Each wall is flat, endless, passes through zero and stands at right angles to its row. A trip goes straight from one point to another. List the walls that it crosses, first one first.
(in the rows, 128 means zero)

Walls:
(1): [150 149]
(2): [123 143]
(3): [147 106]
(4): [131 109]
(5): [163 160]
(6): [ 80 115]
(7): [175 124]
(8): [ 79 125]
(9): [ 94 172]
(10): [100 143]
Trips:
[200 143] to [149 139] => 2
[ 32 157] to [ 91 143] => none
[200 109] to [167 125] => none
[174 120] to [147 153] => 4, 2, 9, 3

Walls:
(1): [113  96  67 189  64  97]
(2): [147 168 144 161 194  87]
(3): [169  98 162 123 109  78]
(4): [ 80 147 140  98 164 122]
(5): [118 113  83 146 153  85]
Trips:
[ 96 129 188 139 179 168] to [168 151 117 105 185 110] => 5, 3
[124 140 127 110 132 157] to [128 157 154 121 167 143] => 2
[104 108 184 171 124  95] to [100 146  99 122 138 127] => 3
[103 130 150 124 165 157] to [174 138  88 201 167 103] => 5, 4, 1, 3
[203 129 135 155 177 122] to [125 159 131 104 121 135] => 5, 4, 3, 2
[150 144 178 123 168 175] to [109 144  84 131 120  73] => 5, 1, 3

Walls:
(1): [129  98 142 113 103 167 159 103 141]
(2): [136  72 147 169 100 173 114 122 172]
(3): [136  99 163 103 113 162 131 107 161]
(4): [151  96  89  98 129  82 131  96  88]
(5): [129 103 153 162  97 116 133 104 148]
(6): [ 86  75 149 161 122 118 152  95 158]
(7): [116 143 100 150 163 131 132 116 144]
(8): [153 133 131 130 112 150 123 161 140]
(9): [164 124  79 125 145  84 149 179 137]
(10): [177 159 123 158 104  93  60 129 143]
Trips:
[133  42 109 107 114 135 249  83 119] to [103  89 153  93  96  99 148 142  84] => 2, 9
[118 156 124 100 106  89 155 132 100] to [ 90 131 145 146 175 118 111 140  99] => 7, 9, 4, 6

Walls:
(1): [121 113 222 168 128 128  99 126 123 157  94 155 116 151]
(2): [154 125  87 142 198 164 129 113 143  99 153 158  65 116]
(3): [179 100 129 169 107 143 111 159 139 128 113  87  98  57]
(4): [126 167 140 119 114 115 110 171  90 148 121  80  85 105]
(5): [ 90 165  61 162 109 170  89 162 150 119 109 126 140 101]
(6): [131 120 195 117 129 156 180 170 141 122 152 122 112  89]
(7): [ 97 161 145 179 140 145 133 114 171 153  97 144 128 148]
Trips:
[ 49 110 175  95 170 155 124  89 132  80 125 115 136 145] to [ 84  83 114 179 148 112 102 123 155 114 120 128 130 158] => 6, 5
[ 74 173 180 133  87  87 128 119 149 130 126  93 107 191] to [ 87 122 143 142  97 106  89 102 112 168 109 128 114 163] => none

Walls:
(1): [143 130 141 152  77 129  87 141 118 100 128 129 221 146 130 113 145 168
 142  92]
(2): [129 121 144 177 126 107 126 100  69 124 128 131 125 116 100 135  38 117
 141  83]
(3): [183 128 118 163 124 166  63 138 127 110 125 155 121 131 107 136  95  93
 160 145]
(4): [135  66  88 122 129 173 139  73 111 124  30 165 153 142 166 175  87 133
  71 144]
(5): [179 116 112 173  81 132 131 148 139  98 132 126 143 155 140 127  82 107
 109 109]
(6): [158  98 177 115 171  89  74 129 156  85 120 139 103 131 123 109 158 124
 113 157]
(7): [130 108 112  90  94 174 163 146  78 162  91  60 146  83 181 163 107 162
 114  90]
(8): [198 146 130 118 106 117 127 151  29 169 153 132 165 175 129  94 181  69
 138 122]
(9): [164  65 148  97  93 116 140 123 170 143  89 125 147 191  99 186 103 155
  98 160]
Trips:
[ 74 128 121  55 154 120 107 139 138  94 114 158  78 114  70  93 112 120
 165 173] to [153  94 160 125 112 121  86  86 183 177 119 214 132  76  97 147 122 143
 162 124] => 9, 4, 2, 1
[145 156 118 105 147 190 118 145 153 137 138 158 104 143 221 168  92 122
 163 142] to [128 114  67 142 136  72 163 119 114 146 120 126 137 151 114 134  86  95
 167 116] => 2, 8, 9, 7
[119 191  70  55 115 132 156 171 109 109  99 122 126  89 130 143 181  61
 175 126] to [134 109 202 136 149  97 112 109  93 127 166 142 141 169 157 100 151  97
  96  86] => 6, 7, 1, 2, 5
[160 116 111  80 140 112 175  77 126 108 174 138 144 137 102 107 189 133
 135 152] to [162 172 131 159  96 133 140 164  79 174 149 152 175  98 155 166 126 151
 149  99] => 1, 9, 6, 7, 5, 2, 3

Walls:
(1): [117 130 127 139 125  88  39 149 151 132 180  96 157  61 177 174 196 119
 142 120 112 142 141 166 144 132 132 134 113 152 158 148]
(2): [136  80 124 136 181 100 124 134 141 133 182 138 153 125 114 126 105 156
 130 136 172 138 140 124 190 118 189 148 142 135  64 150]
(3): [120 124 111  96 188 128 145  87 146 151 106 171 152  76 186 106 115 141
 172 103 158 146 114 191  68 144 131 163 104  94 154 110]
(4): [143 153 100 223 181  60  94 169  98 117 125 135 143 149 126 133 127 150
 109 156 108 114 127  84 155 140 168 141 144  86 150  51]
(5): [ 86  55 174 138 195 111 131  92 164 121 134  90 152 117 135  86 171 114
 139 130 116  97 145 119 122 109  70 106 107 132 113 156]
(6): [124 189  98 147  93 102 156  90 138 109 156 156 119 139  83  70 125 155
 157 123 160 148 134 115 142 127 217 136  94 130  59 137]
Trips:
[ 92 109 173  64 123 158 113 126 160 102 107 124 111 123 148 139  97  92
 112 161 182 153 149 129 152 169 128 105 167 154  96 148] to [ 77 127 154 154 143 103 153 138 113 136 127 168 135  98 119  91 133  77
 165 131 168 156 127  72 131 165 103  50 187  95 117 177] => 6
[102 143 137 134 152 123 130 157 150  95  99 123 114 112 159  95 116 137
 170  56 146 157 143 183 135 130 151 130 160 153 130  62] to [160  49 175 126 127 152 172 191  94 152 184 117 162 154 156  99 105  77
 117 144 150  98 171 129 131 125 146 121 134 101 117 121] => 6, 5, 1, 3, 4
[153 115 125 153 192 141 125 176 198 161 122 135 138  79 118 106 111 167
 126 197 106  59 141 112  96  98 104 104 135 132 122  90] to [137 155 146 109 111 159 160 106 137 118  89 100 175 131 100  69 135 154
 145 105  97  85 130 153  84 111 156 145 194 113 143 156] => 2, 4, 6
[164 127 172 116 126 115  79  70 129 131 118 123  75 144 132  89 148 138
  53 108 103 120 136 148 142 102 140 123 119 109  81 153] to [149 167  80 140 127 167 104 185 141 152 137  84 115 199  50 143 146 149
 175 114  42  88 150 133 186 113  94 172 159 152  84 112] => 4, 5
[110 147 161 112 105 154 149 156  50 131  59 121 129 163 102 154 110 161
 119 127  84 100 118 136 144 115 106 127 161 141 121 118] to [105 147 108  90 113 152  68 135 112 175 100  89 102 100 132  78 121  97
 162 113 134 135  90 137 201 146 104 104 121 141 111  87] => 4, 1
[189 110 141 174 166 171  99 179 122 150 112 174 135 189 139 181 138  58
 142 133 158 112 120  61 121 119  88 161 139 148 164 129] to [117 129  93 122 120  62 169 144 131 162  90 140  96  96 172 119 105 158
  98  95 117 127 111 101 109  69 175  92 149 115 186 119] => 3

Walls:
(1): [118 187 127 131 110  67 149 131 128 108 121 154 222 123 104 151 124 173
 160 116 125 114 142 141  98 134 195 141 139  82  55 103 158 143 171 171
 145 151 168 134  80 113 168 153 112 133 103 117]
(2): [213 137 113  91 174 115 132 100 141 122  41 104  24 103  70 100 132 223
 109  89 165 111 111 131 146 134 153 135 106 130  95 128 131 102 127 142
 134 169  88  61 136 109  83 119  95 113 130 121]
(3): [101  87 108 141 152 105 120 108  99  99 210 100 140 133  89 199 179 109
 107 184 107 125  63 147 149 120 158 172 208 153 124 125 150 122 197  76
  59  57 152 155 179 122 144 143 161 135 123 111]
(4): [129 142 147 145  82 135 167 122 105 153 112 107 105  77  89 127 105 140
 124 144 113  81 115 167 133 111  70 130  82 194 204 144  68 137 125  82
 143 150 189 143  64 102  95  92  90  90 118 120]
(5): [136  86 129 133 153 127  86 165 113  99 151 138 172 158 123 190  96 109
 115 135 145 138 123 183 157 103 173 134 136 134 137 109 146 121 145 150
  80  10  98  91  95 175 170 114 119 149 103 154]
(6): [ 90 148 105 157 158  99 106 156 117 157 136 136 147 128  86 134  92 148
 181 137 120 137 137 161 124 109  98 108 100 131 144 113 126 144 215 167
 133 129 125 158 126  37 140 144 153 105 126 128]
(7): [173 111 103 167  88 204 126 142  83 195  89 124 174 179 185 111 143 125
 151 119 154  69 194 111 103 101 172  29 205  67 149 124 131 119 135 138
  61  78 196 182 127  72 138 160  97 201 114 147]
(8): [233 100  99 131 105 157 118 118 117 104 135 105  87 137 136 185 130 137
 101 137 138 138 162 104 143 171 154 107 154 135 127 143 108 147 104  97
 138 124 160 101 145 211 135 104 112 149  74 141]
(9): [116 182 161 173 114 153 136 171  71  98 148  88 121 107 133 147  92 104
  89  71 151 177 165 151  72 155  94 141 121  87 118 109 148 131 127 157
 145  82 107 173 111 116 146 153 147 148 155 114]
(10): [132 155 121  76 144  77 120  90 139 173  66 168 164 102 160 159 118 109
  94 154 207 173 121 134 137 115 179 189 100 109  80 121 138 146 136 119
 115  88 104 102 110 169 124 135 138 181 111 119]
(11): [168  65 115 135 115 141 165 127 154 161 130 209 113  78 151 113 129 217
 163  64 135 105 166 116 102 120 127 171 153 176 137 135 133 127  75 111
 104 207 119 139  90  92 162 137  60 120 104 101]
(12): [147  49 167 125 139 164 127 122 140 114 186 123 151 121  80 167  70 206
  76 144  73  72 135 157 126 149 117 108 158 148 103 109 102 121 157 162
  88 130 133 149 172 134 107  46 137 188 119 136]
Trips:
[138 117 157 171 114 124  92 125 124 106 111 127 119 140 151 176 112 181
 155 119 188  97 110 114 121 136  34 145 135 112 150 119  54  69  82 147
 155 166 156 105 147 107 124 136 181  68 145 101] to [150 114 175 121  95 112 173 125  92 137 141 163 147 108 126 129 116 137
 163 110  94 145 102 110  78 132 142 154 108 173 154 115 152 118  79  79
 140  94 104 135 149 150  85  82 107  38 106 158] => 12, 8, 6, 9, 2
[119 140 115  98 114 154 112 133 128 176 104 105 104 125 194 118 136 117
 101 132 130  78 147 167 103  85 140 123  82 132 132  46  94 162 123 131
 166  97 138 174 161  94 127 111 144 196 118 122] to [ 71 129  88 172  76 154  93  94 102 165 190 188 117 183  73 108 133  58
 144  87 131 120 113 127 131 130 154 174 126 130 122 114 121 163 129 102
 112  92 134 154 144 101 165 194 129 104 121 114] => 12, 3, 5, 4, 10, 1
[148 144 131 127 111 109 106 199 150 135 107 104 149 161 171 140  97  88
 120 135 104 100 117 155 124  98 181 149  95 178  73  99 127 175 100 124
 123 152 132 113 115 137 181 120 101 150 145 176] to [138  92 122 100 148 127  79 175 109 122  92  81 115 187 150 110 195  90
 107  88 113 132 122 149 132 123  91 113 126 114 137 100 159 137 116 158
  94 118 104 170 140 103 125 151 134 106 151 145] => 9, 8, 1, 10, 6, 3
[149 120  97  83  77  97  96 163  97 122 122 105 102  77 148  94 138 109
 135  90 160 152  88 109 153  97 131 109 133 156 139 153 183 120 115  95
  77  61  68 143 165  82 113  87 117 140 165 132] to [195 128 135 134  64 100  78 163 147 105 162 129 123 101 203 148 162 150
 155 143 115 108  92 117 135 144 126 152 106 133 107 115 134 139 107 167
  96 128 132  78 113 108 115  94 129  81  44 152] => 11, 9, 8, 7, 3, 1, 10, 4, 12

Walls:
(1): [110 149  90 109 133  75 111 119 110 155 179 103 158 139  95  90 122 150
  97 177 146 123 146  97 129 158  52 139 112 123 101  92  99 109 126 162
 118 176 114 126 165 154 142 111 164 131 125 156]
(2): [100 147 116 175 158 128 145 147 124  78 146 157 137 132 122 142 164 149
 120 124  93 123 159 102 159 106 103 122 125 106  86 129 159 155 181 130
 103 108 104 102 131 119 168 143 151  94 120  95]
(3): [138 109 146 147 103 127  72 190 156 115 139 165 125 140 145  97 178 132
 115 165 137  95 102 200 134  77  75 143 152 144  77 128 115 118 141 185
 136 126 140 118 173 133 125  98 121 102  92 122]
(4): [111 165  62 129 116 138 129  69 113  89  87 106 136 107 122  97  45  90
 169 103 102  88 112 133 230 101 142 148 130  95 155  73 112 144 191 108
 168 127 117 174 133  65 165 119 113 115 100 112]
(5): [ 94  92  52 127 114 159 129 144  69 157 145 150 139 114 112 161 130  94
  77 110 150  88 134 143 162 134 149 114 138 120 120  88 150 188 124 148
 112 122 128 103  99 113 154 107 154 130  87  85]
(6): [ 71 107 144 111 138 136 114 135 154 147 147 182 100 138  99 173 122 132
  63 180 149  93 175 131 113 125 129 138 128 157  82 116 153 161 144 110
  76 156 141 122  85 185  95 125 115  48 124  98]
(7): [152 118 102 203 164 175 126 138  53 202 134 137 125 119  96 119  85 123
 115  89 125  50 166  83 145 173 157 137 124 108 166 187 134 131 159 146
 172 148 168 129 116 178 137 138 113 114 125 163]
Trips:
[ 90 122  75 166 169 165 145 112 109 116 143 160 102 138  91  90 139 169
 136 155 146 131 144 129 137 131 107 103 126  74  85 122 162 118 108  71
 146 104  61 135 154 137 119 139 135 125 153  50] to [139 125 190 161 156 157 158 148 140 102 109 135 174  71  92 169 120  96
 122  55  94 117 100 113 141 102 117 165 147 127 121 118 155 141 143 120
  94 103 121 163 144 117 172  98 109  88  99 202] => 7, 1, 6, 3, 5
[111 167 121 134 135  97  97  60  72  93 191 148 113 159 109 198 170 140
 151 152 121  61  93 104 148 123 164 102  33 154 129 138 104  51 141 108
  86 164 102 105 121 151  80 149  99 142  84 133] to [111 111  93 186 139 155 159 195 121 153 143 107 117 142  44 156  85 131
 128  82  72 114  92 143 106 126  87 158  92 169 135 178 147 128 127 160
  95 163 139 120 218 127  98 165 109 115  99 132] => 3, 5
[119 109 163  80 120 124 161 145 124  72  98 160  86  71 118 107 113  96
 127  63  98 104  92  44 175 126  99 103 147 132 149  82 134 144 125 130
  91 200 120 166 169 158 120 169 103 214  76 198] to [121 161 141 166 111 185 145 188 199 154  90 167 103  52  90 126 148 109
 120 129 178  89 132 128 121 146 124  91 176 113 129  91  67 122 115  90
 140 163 115 196 122 105  73  88 178 174 187 159] => 1, 3, 4, 6
[183 163 152 137 125 129 143 115 166 122 126 105 145 158 110 155  99 114
 160 177 122 102 127 164  99 138 118 120  74  92  53 122 127 105 112 137
  95 128 106 138 101 113 109 150 216 149 106 150] to [ 73 107 115 103  76  95  98 149 103 128  81 132 108 126 107 116 104 151
 139 191  88 111 202 138 171 156  55 125  82 126 112 127 110 154  88  67
 132 152 133 153 127 169 138 145 159 146 144 135] => 6, 3, 4, 5
[ 96  98 146  74 139  40 121 133 174 141 180 157 159  94 111 129 200 117
 132 139 125 110 113 145 186  97 100  81 107 130 169 120 187 136 135 197
 148 144 168 151 113  43 118 183 158 177 130 118] to [136 108 104  87  91 144 140 153 130 100 140  97 187 125 140 153 148 138
 129  88 142  92  98  98 101 180 115 148 103 119 129 145 121 155 133 173
 136 158 106 126 135 153 170 187 133 103 142 104] => 3, 7
[182 147 141 117 170 124  66 103 138 106 138 104  94  62  85 115  46 138
 122 171 161 163 136 161 155 148 140 141 149  88 135  71 100 139 120 167
 142 212  77 150  68 148 123 121 129 154 131  71] to [ 83 194 195 132 140  99 109 113 174 140  79 116 119 119 100 113 135 123
  65 129  91 213 130 144  79  68 119 159 115  89 110 110 152 143 159 147
 129 114 180  86 138  52 155 110 179 142 102 130] => 5, 3, 2, 6, 4
